Each point is reached from the start by the listed moves, each made once or not at all, plus a little noise. Is the number of moves made odd or even? Then give how often each move was made.

Moves:
(1): 54 -6 -21 -25 36
(2): 46 73 -18 -42 -57
Start: -7 -52 2 52 -33
Points:
48 -56 -30 24 3 => odd (1, 0)
-11 -57 5 52 -31 => even (0, 0)

Moves:
(1): 48 -14 17 17
(2): -5 23 31 -25
(3): -36 -35 38 -1
(4): -5 25 20 50
Start: -7 -2 11 12
Points:
-18 46 62 37 => even (0, 1, 0, 1)
31 32 78 53 => odd (1, 1, 0, 1)
-1 -28 84 79 => odd (1, 0, 1, 1)
-49 -10 67 60 => even (0, 0, 1, 1)
-43 -37 48 12 => odd (0, 0, 1, 0)

Moves:
(1): 50 -5 -24 -5 10 8 -2 -10
(2): -3 30 -14 -11 -9 -21 -21 14
(3): 12 -5 32 1 -35 8 -17 -12
(4): 20 -4 -5 44 -3 -38 14 11
(5): 7 19 13 -13 52 -7 -3 13
(6): -7 32 -9 27 19 25 7 -17
(7): 23 23 8 -22 -24 -2 25 0
(8): -1 -7 2 15 -1 16 -11 57
Start: 3 22 14 9 5 12 13 -13
Points:
0 67 19 39 75 45 7 39 => odd (0, 0, 0, 0, 1, 1, 0, 1)
21 69 11 67 74 -8 32 -8 => odd (0, 0, 0, 1, 1, 1, 0, 0)
72 121 -14 -13 53 15 20 -12 => odd (1, 1, 0, 0, 1, 1, 1, 0)
64 13 20 5 -20 28 -6 -33 => even (1, 0, 1, 0, 0, 0, 0, 0)
72 66 -12 63 83 1 30 -17 => even (1, 0, 0, 1, 1, 1, 0, 0)

Moves:
(1): 29 -17 -19 10 -22 -17 -15 2 -2 -6 0 9
(2): 39 14 23 -13 -4 -17 -3 -12 11 -16 21 15
(3): 0 -56 24 16 27 -10 -25 -19 -19 -22 18 18
(4): -14 16 10 26 8 29 -14 37 4 9 12 22
(5): 16 -9 16 -3 43 -31 -1 -1 0 -7 -21 12
(6): 19 1 -19 -10 10 19 7 16 -25 -24 8 -11
(7): 27 -38 0 -11 3 5 39 5 44 -14 -21 17
(8): 23 -17 41 -5 -12 10 18 45 12 44 14 -16
(9): 7 1 -6 -9 27 44 -21 -6 49 -12 -41 -30
(10): -3 7 10 23 36 14 13 -23 -1 31 9 10
(11): -9 13 5 12 19 -5 1 15 18 4 25 -14
Start: 37 -22 -16 -16 -6 -21 -26 20 25 -9 -22 1
Points:
94 -71 -10 6 26 -34 -17 63 70 -28 -52 62 => even (1, 0, 0, 1, 1, 0, 1, 0, 0, 0, 0)
109 -48 -21 22 118 39 -17 65 111 -27 -50 18 => even (1, 0, 0, 1, 1, 1, 1, 0, 1, 1, 1)
95 -72 46 -25 47 -40 31 84 98 17 -24 0 => even (0, 0, 0, 0, 1, 0, 1, 1, 0, 0, 1)
121 -79 59 10 17 19 -85 67 80 -13 1 20 => even (1, 1, 1, 1, 0, 0, 0, 1, 1, 0, 0)
14 7 0 22 22 5 -38 72 48 5 16 8 => even (0, 0, 0, 1, 0, 0, 0, 0, 0, 0, 1)

Moves:
(1): 10 0 6 11 -3 1 2 3 -17 -2 11 -6 -16 -3 -5 -4 14 1 21 2 -19
(2): -3 9 8 12 13 14 -2 -4 -7 7 -9 7 11 -11 -11 5 -6 -29 -17 7 -13
(3): -6 -2 3 -11 2 -6 -24 -20 -6 8 13 -4 4 3 7 20 19 3 -15 -29 -7
(4): -4 -9 10 11 -7 -8 6 20 14 3 2 -1 14 -5 28 9 11 -15 21 15 -1
(5): -6 -26 -17 13 30 -7 -3 5 21 -8 26 14 -2 4 10 6 5 1 -7 37 1
(6): -7 -3 17 -14 25 25 13 -2 -15 0 -22 -16 3 -12 -17 9 -1 -7 5 4 -15
(7): -2 9 18 -20 -9 6 7 -4 -2 -11 -11 24 23 17 -10 -15 6 9 7 20 14
(8): 3 -7 -9 -38 -5 -5 3 3 11 27 -2 -7 -14 14 -11 23 25 13 -3 -10 -1
(9): 15 -4 -3 -2 -16 11 -7 -8 16 11 9 4 10 2 18 -7 0 7 26 12 -2
(10): -9 2 5 -16 19 -14 15 1 4 18 -1 -16 -2 22 -6 9 -5 -1 3 2 -1
(11): -9 -15 14 4 -6 0 -4 14 2 5 13 1 3 21 -1 -22 -11 2 -34 -7 -2
(12): 0 -13 4 14 -13 8 5 -17 19 3 7 26 -16 12 -42 -23 -16 2 5 -37 -5
(13): -12 -13 -6 8 19 2 -3 31 -28 6 -19 13 36 5 -3 -8 5 -1 1 9 -8
(14): 12 7 -5 8 8 12 -5 19 3 -17 -5 -2 11 7 -2 11 6 -6 19 1 -1
(15): -22 20 7 -6 -7 8 -12 19 9 3 -9 8 -18 15 17 -9 14 15 9 7 1
(16): -5 3 -15 3 10 20 23 -20 1 11 13 21 -1 10 13 12 5 -14 -5 -7 5
(17): -8 -12 -5 13 -1 -2 -16 -3 7 -22 -29 -37 6 18 7 -11 24 -4 -7 4 -8
(18): -8 6 1 7 1 5 10 5 2 14 -2 -7 10 7 -5 18 -5 11 -6 4 15
Start: -23 -18 0 -11 20 -25 9 -21 -13 -9 -9 16 -19 6 -21 17 -9 7 3 10 -9
Points:
-55 -29 63 -6 24 48 9 11 -35 12 -38 75 16 48 -74 -56 -4 6 27 30 -59 => odd (1, 1, 0, 0, 0, 1, 1, 0, 1, 0, 1, 1, 1, 0, 1, 0, 0, 0)
-38 1 39 -20 31 26 0 13 -28 -59 -72 -13 -9 47 -31 -3 55 14 56 48 -36 => even (1, 0, 0, 0, 0, 1, 1, 0, 0, 0, 0, 0, 0, 1, 1, 0, 1, 0)
-53 -42 -4 6 103 53 5 -24 -19 -8 -43 32 93 58 -14 57 49 -23 2 71 -27 => odd (0, 1, 1, 0, 1, 1, 1, 0, 1, 0, 0, 0, 1, 1, 0, 1, 1, 1)
-36 -54 4 -36 85 -8 25 -24 10 34 18 -2 -36 59 -93 88 33 22 25 -17 -42 => odd (1, 0, 1, 0, 1, 1, 0, 1, 0, 1, 0, 1, 0, 1, 0, 0, 0, 1)
-41 -37 9 7 17 -11 34 -8 5 10 21 36 -4 34 18 15 -4 -20 -15 12 -6 => odd (0, 0, 0, 1, 0, 0, 0, 0, 0, 0, 1, 0, 0, 0, 0, 1, 0, 0)
-30 -11 15 10 68 37 46 -8 -18 -4 -32 25 20 -8 -9 64 6 -66 27 31 -35 => odd (0, 1, 0, 1, 0, 1, 0, 0, 0, 0, 0, 0, 0, 1, 0, 1, 0, 0)
-46 -33 34 -63 66 -5 34 -8 -19 48 -29 -15 -19 39 -67 41 -7 -16 -43 4 -41 => odd (0, 1, 0, 0, 0, 1, 0, 1, 0, 1, 1, 0, 0, 0, 0, 0, 0, 0)
-48 -51 10 19 72 12 28 5 -42 -1 15 89 34 50 -27 -9 8 -26 -32 72 -31 => odd (1, 1, 0, 0, 1, 0, 1, 0, 0, 0, 1, 0, 1, 0, 0, 1, 0, 0)
-27 -44 10 27 20 -9 -13 52 37 -14 42 36 -16 47 46 1 30 11 57 75 -29 => odd (1, 0, 0, 1, 1, 0, 0, 0, 1, 0, 1, 0, 0, 1, 1, 0, 0, 0)
-49 -64 34 -12 24 -22 29 53 2 13 -44 4 33 121 -72 4 45 19 30 12 -25 => odd (1, 0, 0, 1, 0, 0, 1, 1, 0, 1, 1, 1, 1, 1, 0, 0, 1, 1)

Moves:
(1): -6 -1 -7 10 5 -5 -2 -4 -1 -8 14 -4 -1 4 -6 -5 -3 -2 -4 1 -2 -4 10 -4 -5
(2): 2 14 20 -2 2 9 -3 -12 -5 -6 -11 -15 16 9 -8 6 0 -7 -3 -8 -12 10 1 14 2
(3): 8 4 22 4 -5 14 -5 -2 -9 -15 8 -16 20 1 1 3 1 -15 12 11 7 -2 -5 19 1
(4): -4 -10 2 -16 2 -2 -2 -6 8 2 19 4 22 -15 5 -6 -11 18 -3 -11 -21 2 17 2 11
(5): 17 -7 1 -5 11 -6 1 2 9 -4 26 2 -11 -16 -15 -10 -8 2 3 -20 -3 -1 16 6 -12
(6): 1 1 6 3 8 4 8 3 1 -6 10 1 -2 -4 -8 -6 -3 3 0 15 0 -5 8 -5 -5
(7): -8 2 -5 10 5 -7 -12 32 -11 13 9 -5 -3 -9 -1 -6 -8 -2 -9 5 8 -5 5 2 -3
(8): 4 6 11 8 -9 1 7 -15 1 0 -15 -1 7 5 7 11 6 0 6 13 11 0 -11 -1 -10
(9): -9 6 -23 5 10 -3 6 -4 -20 -4 9 -17 -14 1 13 -6 -2 9 -3 -12 -24 12 -17 5 1
(10): -10 3 16 -2 -4 -3 4 -4 1 6 9 11 -11 10 -7 1 10 1 -5 2 13 10 21 -13 4
(11): -7 -12 5 -7 -3 -1 13 -7 5 -6 1 -2 1 4 11 -6 -8 -7 8 -13 -20 5 4 -1 2
(12): 12 4 -6 -1 13 7 10 -12 -10 7 -3 -8 17 5 19 10 -4 -7 8 14 1 4 -1 -2 8
(13): -7 2 -6 1 6 13 -1 5 1 14 2 6 19 -11 9 -8 10 -3 0 2 4 -2 -2 4 0
(14): 2 -9 13 -1 8 1 -4 5 -7 0 -3 14 -1 -8 -12 -1 -5 -3 -2 -5 11 5 -7 -7 -1
(15): -5 7 -4 11 -10 9 -8 3 -6 8 -6 -20 6 -1 4 -4 -7 -10 0 -7 4 2 -18 4 9
(16): 4 -2 -2 -4 7 13 0 -4 -14 15 5 -12 27 2 9 4 4 3 5 -3 -7 -6 -7 -15 3
(17): -21 8 -5 2 25 1 14 -15 -1 8 -14 -16 19 15 11 0 14 12 5 34 10 -9 5 8 1
(18): 6 4 -5 -15 18 0 -13 9 7 16 24 5 16 -3 19 -19 -12 -6 -9 0 4 -7 19 -9 -11
(19): 4 0 0 4 0 3 -10 -5 6 -2 -5 -21 2 -15 11 -2 7 -14 -2 -2 1 6 -8 -16 1
(20): 32 -9 -7 5 -3 -11 2 6 7 1 2 -1 9 -3 -3 -16 -1 -7 -2 -7 9 6 -8 3 3
(21): 0 -6 -6 7 5 5 0 7 5 6 -2 2 10 12 4 -4 -2 11 10 2 -1 3 0 -1 4
(22): 4 -2 0 15 7 -10 -6 -16 -8 -6 -1 -7 -32 8 -15 -9 -4 12 -6 -4 -25 0 6 8 -7
(23): -5 12 0 12 14 -21 -6 -1 3 -1 12 -16 -18 -4 -5 1 2 -17 10 15 -4 2 -4 -25 13
(24): 9 1 14 20 3 7 2 14 3 2 4 -11 11 -12 2 0 4 1 -13 4 6 -13 -17 14 8
Start: 1 -5 19 9 9 18 9 11 4 4 7 -4 -24 -1 -3 -5 16 2 12 -26 -4 41 4 8 3
Points:
21 15 24 26 66 22 -6 -28 -35 20 86 -105 -22 -11 42 -42 -6 -50 33 -44 -58 66 11 -32 15 => even (0, 0, 1, 0, 1, 0, 0, 0, 1, 1, 1, 1, 0, 0, 1, 1, 0, 1, 1, 0, 0, 1, 1, 0)
7 15 17 29 81 43 9 -18 -14 16 42 -106 85 -13 35 -38 34 -5 43 10 -40 58 -16 1 38 => even (0, 1, 1, 1, 0, 1, 0, 0, 1, 0, 0, 0, 1, 0, 0, 1, 1, 0, 1, 1, 1, 0, 1, 0)
12 1 16 32 74 9 -1 -26 5 9 63 -41 -3 -8 -15 -29 -5 8 27 -35 -67 56 47 7 17 => odd (1, 1, 0, 1, 1, 0, 0, 0, 0, 0, 0, 1, 1, 0, 0, 0, 0, 0, 0, 0, 1, 1, 1, 0)
-22 15 26 45 61 15 30 -18 -10 -1 35 -71 25 37 16 -40 35 -23 43 1 -24 71 7 17 28 => odd (1, 1, 1, 0, 0, 0, 0, 0, 1, 1, 1, 0, 1, 0, 0, 0, 1, 0, 0, 1, 1, 0, 1, 0)
14 35 82 91 68 47 7 -33 -22 0 -17 -121 28 12 8 1 24 -34 36 53 5 42 -49 18 27 => odd (0, 1, 1, 0, 0, 1, 0, 1, 0, 0, 0, 1, 0, 1, 1, 0, 1, 0, 1, 0, 1, 1, 1, 1)
